Each row of a before or after table is a point. One or more steps were done to the points. Then noise was added and the rows were shuffled. The steps act on columns, c1 being the first. Name the steps. A step turns or swaps two columns, mirrors them in a line or flattens them onto one, adds a multiple of one to another, or multiplies or shifts one. Angles are multiples of 10 degrees, from the lower column toward the higher: turns from -170 to 170, lines from 10 to 170 but not 90. Use the fewest steps. Two steps may share a column if one is a turn and the other turns, adds or multiplies; they go together, in the order done. Otherwise the lowest column goes first.

Before:
[[ 18  20 -48]
 [-85  28 -14]
 [ 68 -47 -12]
 [ 48 -26  -9]
 [ 38 -38  37]
 [ 25 -29  -2]
 [ 62 -21  67]
 [-33  34  -7]
 [  3  10 -71]
 [ 32 -27 -20]]
After, 10 rows:
[[ 89 -19 -11]
 [-45  27  53]
 [-19   6  47]
 [-81 -17 -34]
 [ 61  47  37]
 [ 41  29  27]
 [ 28  26   5]
 [ 22  35  23]
 [-42 -24  -3]
 [ 63  13 -16]]
Steps: turn c2 and c3 by 150 degrees; turn c1 and c3 by 40 degrees

Before:
[[ 40  34 -42  31   9  -2]
 [-10  29  33  -4  27  37]
 [-44 -25  34  79   8 -11]
 [ 10  59  21  21 -39 -31]
 [-33 -11 -59  13 -30 -17]
 [ 41 -12   3  -8  18  -4]
 [-48 -15 -35  71 -21  38]
 [ -6  13  19  -6 -51  -3]
 [-14 -22 -19  -5  -8  15]
 [-33  15 -49  44 -33   0]
 [-39  55 -17  42  11  33]
 [-16 -14 -26  23 -13  38]
 [ -7  58  39  53 -37   7]]
After:
[[-27 -17 -17  36 -16  49]
 [ 16  55 -55  26   7  -1]
 [  5  22  21  28 -53  -5]
 [ 36 -22 -14 -20  21  -6]
 [ 13  92  38  76 -36  10]
 [-21 -38  52  71   5 -13]
 [-45  87   8  34  11  41]
 [  9  46  35 -27  29  49]
 [ 14  95  15  49 -40 -39]
 [-22 -38  -8  -1  -6  15]
 [-59 -22  -4  82 -21  50]
 [-52  23 -25  68 -34   1]
 [-59 -24 -31  33 -32 -25]]
Steps: turn c1 and c3 by -30 degrees; multiply c2 by 1.6; add -0.7 times c5 to c4; multiply c6 by 1.3

Before, 10 rows:
[[ 62 -45 -25  19 -35  19 -57  61  23]
 [ 25 -25  66 -83  50 -46 -87 -37 -40]
 [ 72  36  40   6  15 -23   0  53  -6]
 [ -8  17  28 -16   8 -23 -10  61  14]
 [-23 -63  68  24 -23  19 -48 -13  34]
 [ 11 -51  56 -69  10 -62   7  -7  22]
 [-15 -24  -9  -3 -29 -11 -26 -46  31]
 [  7   0  23 -15   2 -89 -24   1  -4]
 [-13 -60  51  28  44   0  -7 -19  16]
 [  2 -63  -3  11 -39  21 -62 -40 -48]]
After, 10 rows:
[[ 10  88  49   7  12  64   6  -4  13]
 [ 61   4  -5 -49 -35  -5 -58  59 -29]
 [  5  23  17 -56 -41 -45 -62 -36  37]
 [-11   7  33  20   5  28 -11  63   2]
 [  5  10  28   9  -3  75 -21  -1  52]
 [ 71 -23  40  23  17  17   4  58  19]
 [-13  31  51 -64  46  11  -9 -21 -19]
 [-25  11  82 -66 -21   4 -47 -13 -40]
 [ 28  95  90  33  51  22 -88 -34  57]
 [-13   8  -3 -14 -31  28 -29 -42 -22]]
Steps: turn c2 and c4 by 130 degrees; add 0.3 times c5 to c2; add -0.3 times c7 to c3; turn c6 and c9 by -150 degrees

Before:
[[ 25 -16  29  40 -16 -40  33   5   7  29 -83]
 [ 44   0 -21 -15 -20   6  23 -36 -72  22  92]
 [  3 -14  36  -4 -26 -37  -1 -53  25 -37 -51]
 [ 37 -55  24 -50  27  23 -13  -2  14 -30  -2]
 [ -4  36 -23  -2  47 -90  23 -48 -87 -23  47]
 [ 24 -66  66  -9  60  78 -64 -66  26 -34   2]
 [-23 -72  28  15 -10  33 -32   4  39 -18 -35]
 [-21  33   1 -31  20 -21  56 -45 -55  15  26]]
After (8 x 11):
[[-51   3 -25 -17 -29   6  -5 -34 -72  19  94]
 [-40 -15  30  42 -21 -44   0  -2   8  30 -85]
 [ -5  43  62 -12  66  84  85 -69  28 -20   3]
 [ -1 -49   3 -33  15 -23 -52 -46 -60  17  30]
 [ -7  -7  35  -4 -23 -30  13 -52  32 -42 -53]
 [ -6  -8 -17  -1  46 -90 -43 -48 -89 -20  46]
 [ 24  -3  29  14  -9  33  79  12  39 -22 -41]
 [-40  14  26 -54  33  18  57  -8  16 -22  -9]]
Steps: turn c2 and c7 by -110 degrees; turn c1 and c2 by 150 degrees; turn c5 and c10 by 10 degrees

Before, 11 rows:
[[ 29   5   6 -53  40   7 -56  53  53   2  24 -44 -31  36]
 [ -7 -43  -3   4 -11 -29  12   8  31  12  22  -5 -23  -4]
 [-11  13  -2  18 -43   1  20   6  19  17  16 -21 -10 -31]
 [  6 -17  28  -1 -13 -45  -1  36  29   6  -6  -4 -18 -31]
 [ 26 -27   3 -24  18  -4 -27  66  24  51  13  -5  24  15]
 [ -5   0 -12  -9 -13 -28  12 -42  28 -22 -19  10  33 -36]
 [-26   6 -22 -11 -18 -19  23  -6   4 -69 -16  12  30 -13]
 [  3 -13  19  -3 -10 -30   5 -37 -29 -23 -15  27  -4 -21]
 [-51  51 -40 -19   8 -24 -35 -13  23 -45  -4  21  30   9]
 [-20  -1  24 -18 -48 -16  -8 -17  22 -12  25  12  26 -12]
 [  8 -22  -3  -9 -20 -67  34  16  -6  20  13 -34   4 -28]]
After (11 x 14):
[[  7  10 -58 -31  -3  28 -15  20   4  42  15  10 -13 -26]
 [ -4 -23 -33  19  29   7  13 -40 -18   7 -20  20 -30 -38]
 [-17 -10  -2  11  39  29  -2 -14 -28  -8  26  11 -52  -9]
 [ 30   2   6 -37 -61   3 -14  51 -40 -53  28  68  50  38]
 [-13  19  -3   3  32  -3  12   4  21  18  13  28 -20 -28]
 [ 25  36  -3  -3 -94   4 -50  65 -25 -11  13  20  -7  14]
 [ -9  -6 -28  11  17  13 -37  10   2  23  23  30  10  -5]
 [-26 -63 -27   7   0 -11  33  -3 -16  13 -16  -2 -34 -13]
 [  4 -28 -17  10  48  32  -2 -37  -5   7 -17 -38  -6 -26]
 [  5  -1 -26  11 -16  48 -18  37  -4   2 -10  26   8 -30]
 [-52 -23 -40  14 -16 -25  48 -13 -32 -58  -8   8 -17  10]]
Steps: turn c2 and c10 by -70 degrees; turn c7 and c10 by 70 degrees; mirror c3 and c6 in the line at 30 degrees; turn c9 and c12 by 120 degrees; turn c4 and c9 by 60 degrees; turn c5 and c13 by 140 degrees; add -1 times c8 to c5

Before:
[[-22   9  13 -20 -16 -31 -13   1   8 -16 -57  45  17  55 -14  -8 -18  18
  -19  10]
 [  0  57 -40  19 -21   9  -1  22  14  11  20 -30 -14  -8  31  29 -13 -81
   19  46]
 [ 51  -5  11  25 -35 -45  83 -51 -28 -20  40  27 -44  19 -18  -3 -56  12
    1 -10]
 [ 28  -1  -1   4   4 -55  57 -36 -35 -26  36  36 -39  45  -2 -12 -82 -36
   15   1]
 [-25 -14 -10 -23  -7  43  -1  21  41  22 -34 -13  -2  27  40  25 -13 -27
   22   1]
 [ 13  53 -37 -17   5  31  11   3  -3  47  13  -9 -24 -11  35   8 -31 -46
    8  40]
 [ 12  13 -31 -46 -29   8 -14  13  24  13  -6  29  36  40  22   1  -8 -40
   21 -21]
 [ 24  18 -44   8  -9  -6  31  -6 -13  15  25 -41 -34  11   0 -20 -26 -33
   36  55]
 [-41  18  16 -33   0 -32  33  12  21  -4 -30  -8   9  28  -8 -24   2  -7
  -30  -3]
 [  8 -30   2 -45  -4  34  11  41  -6  -8 -44  37  11  51  19  20  23 -23
   -7 -17]
 [ -9   1  21 -17  25  -8 -12  34  37  -5  -8  25  16  48 -15  -4   0  16
  -11  -9]
 [-25   5  37  -8 -17 -30   0  26  -4   7 -11  -1  16 -10 -15 -31 -34 -14
   -8  22]]
After, 12 rows:
[[ 54  -1  30  27 -31 -44  82 -40  -7  15  37  40 -41  -5  25   5 -57  92
    8 -12]
 [ 14  55 -39 -14   7  28  11  46 -40  16  11   3 -26  -3 -37 -14 -32 -35
    3  34]
 [  3  54 -53  18 -21   8  -2  19 -28   1  19 -25 -13   0 -32   1 -17 -79
   23  50]
 [  7  17 -53 -42 -31   5 -16  16  -9 -21  -2  26  45 -31 -12  11  -8 -53
   17 -16]
 [ 11 -37   4 -43  -2  32  13  15  -2 -48 -47  21   9 -37  -9  24  22 -20
   -7   3]
 [ -7  -4   1 -21  26  -6 -16  13  51 -38 -11   4  17 -24  25  -1   0   7
  -18  -9]
 [-21   3  46  -9 -18 -31  -5  20  40 -15 -11  -7  19  11  17 -36 -34 -11
   -6   4]
 [-45  15   3 -33   1 -32  33   7  28  -7 -28  -8   8 -15  14 -18  10  24
  -27 -16]
 [-24 -13 -37 -17  -7  40   5  27  21   5 -39 -15  -5 -35 -28  13 -11 -30
   26  11]
 [ 25  21 -44   9  -6  -6  36  12 -50  32  26 -35 -30  -8   6 -43 -28  -3
   31  43]
 [ 27   0  20   3   4 -57  49 -44 -28  -4  35  42 -40 -34  13 -12 -82  16
   17  -6]
 [-17  11  14 -25 -21 -25  -8 -14  24 -32 -56  38  17 -27  22 -16 -17   7
  -19   3]]
Steps: multiply c3 by 1.6; turn c3 and c9 by 40 degrees; add 1 times c7 to c18; turn c8 and c10 by -60 degrees; turn c10 and c12 by 30 degrees; multiply c14 by 0.7; turn c14 and c15 by 160 degrees; turn c16 and c20 by 30 degrees

Before (9 x 32):
[[  9 -15  12  12  21  -5   2  10  -7  23   4  46   7 -39 -15   0  -6  10
   -6 -26  14   4  18  -1   5  28   6  -7  -4 -10   4  26]
 [ 51  11  42  19 -28  30 -12 -54 -11 -63 -39  -9  66   8  44  10 -68 -17
  -33 -34 -37   9  17  11   8 -23  12  35  21 -69  10  17]
 [-16  24 -27  53  -8 -22  36   4  28   0  20  35  -2  19  28  35 -33 -40
   -3   6  11 -14 -11   9  16 -11  10 -14 -39  -2  40  37]
 [  7 -26 -25   2  10  51 -32  -3 -41 -17 -19  31  -9 -28 -21  -2  16  28
  -19  13  11   1   8 -38 -32  27  48  -5 -14 -20  -4 -21]
 [  5 -26  -9  -8  24  14 -39  -7 -22  -9  21  10 -13 -19  -5 -18  38  -6
   -9 -18   2   4   5 -11  -9  30  19 -20 -18   1  12 -10]
 [  0  30  11  55 -16  -1  37   9   5  28  27  20  26   3  45  44 -21   2
   -1 -20  26  -9 -22   2   5 -10 -26  -7 -20   5  21 -10]
 [ 32 -16 -30 -10  18  33  22 -31 -42 -34   3  12   6  18 -35  11  13  -2
   47  44 -46   2 -49 -49 -42  18  27  24  31 -36 -28 -59]
 [ 27 -33  -7 -21  28   9   0 -33 -53  19  20  30  -2 -16 -21   2  32  24
  -19 -36   2  -6 -17 -43 -28  14  54  -8   8 -30   4   3]
 [-16  18   3  35  35 -19  32  10  13  15  36  57  17  -3  43  49 -24   8
  -16   5  10 -17 -17  36   5 -29 -19 -20 -17  14  45  14]]
After (9 x 32):
[[ 27  25  -6 -21  35   8   3 -34  58  17  20 -18  -2 -17 -21   4  36  24
  -24 -37   5  -4 -27 -42 -28  14 -53 -10   7 -34   2  18]
 [  8   4 -59   4  20  50 -30  -3  48 -17 -18 -22  -9 -28 -19  -2  14  27
  -11  13  11  -1 -43 -40 -32  27 -41  -4 -25 -21  -4  33]
 [-14  -2  19  35  53 -18  35   8 -17  18  37 -44  18  -3  41  50 -25   8
   -6   4   9 -18  -7  35   8 -28  13 -28 -30  13  45 -25]
 [-15   7 -54  53   6 -22  39   5  11  -3  21 -35  -3  15  27  36 -33 -41
   16   6  10 -14 -60  11  16  -9  29 -20 -59  -1  41 -45]
 [ -2 -31  41  54  -9   0  38  12 -25  27  25 -23  27   0  44  43 -21   0
    9 -18  25  -6   2   4   5 -11   4 -10 -31   3  22 -13]
 [  9  27  19  13  35  -7   0   8   3  22   4 -35   6 -39 -16   1  -6   8
   -4 -26  14   1  38  -1   4  30 -11 -12 -10  -9   2 -10]
 [ 34 -26 -38 -11  21  32  25 -31  26 -33   2  -5   4  17 -35  10  12  -1
   30  43 -45   2 -98 -49 -41  20 -40  30  61 -35 -30  55]
 [  6  13 -22 -10  22  13 -38  -7  18  -6  20   0 -14 -15  -5 -15  41  -8
    1 -17   2   4 -13 -11 -11  29 -24 -27 -30   1  12  25]
 [ 50   1  86  19 -30  29 -13 -55  13 -62 -36  -1  65  10  43  12 -70 -15
  -43 -33 -40   8  95  12  10 -25 -14  48  21 -65  10 -20]]
Steps: turn c2 and c32 by -140 degrees; multiply c3 by 3; turn c3 and c23 by 40 degrees; mirror c5 and c12 in the line at 10 degrees; swap c9 and c27; multiply c29 by 1.6; turn c19 and c29 by 20 degrees; multiply c28 by 1.3
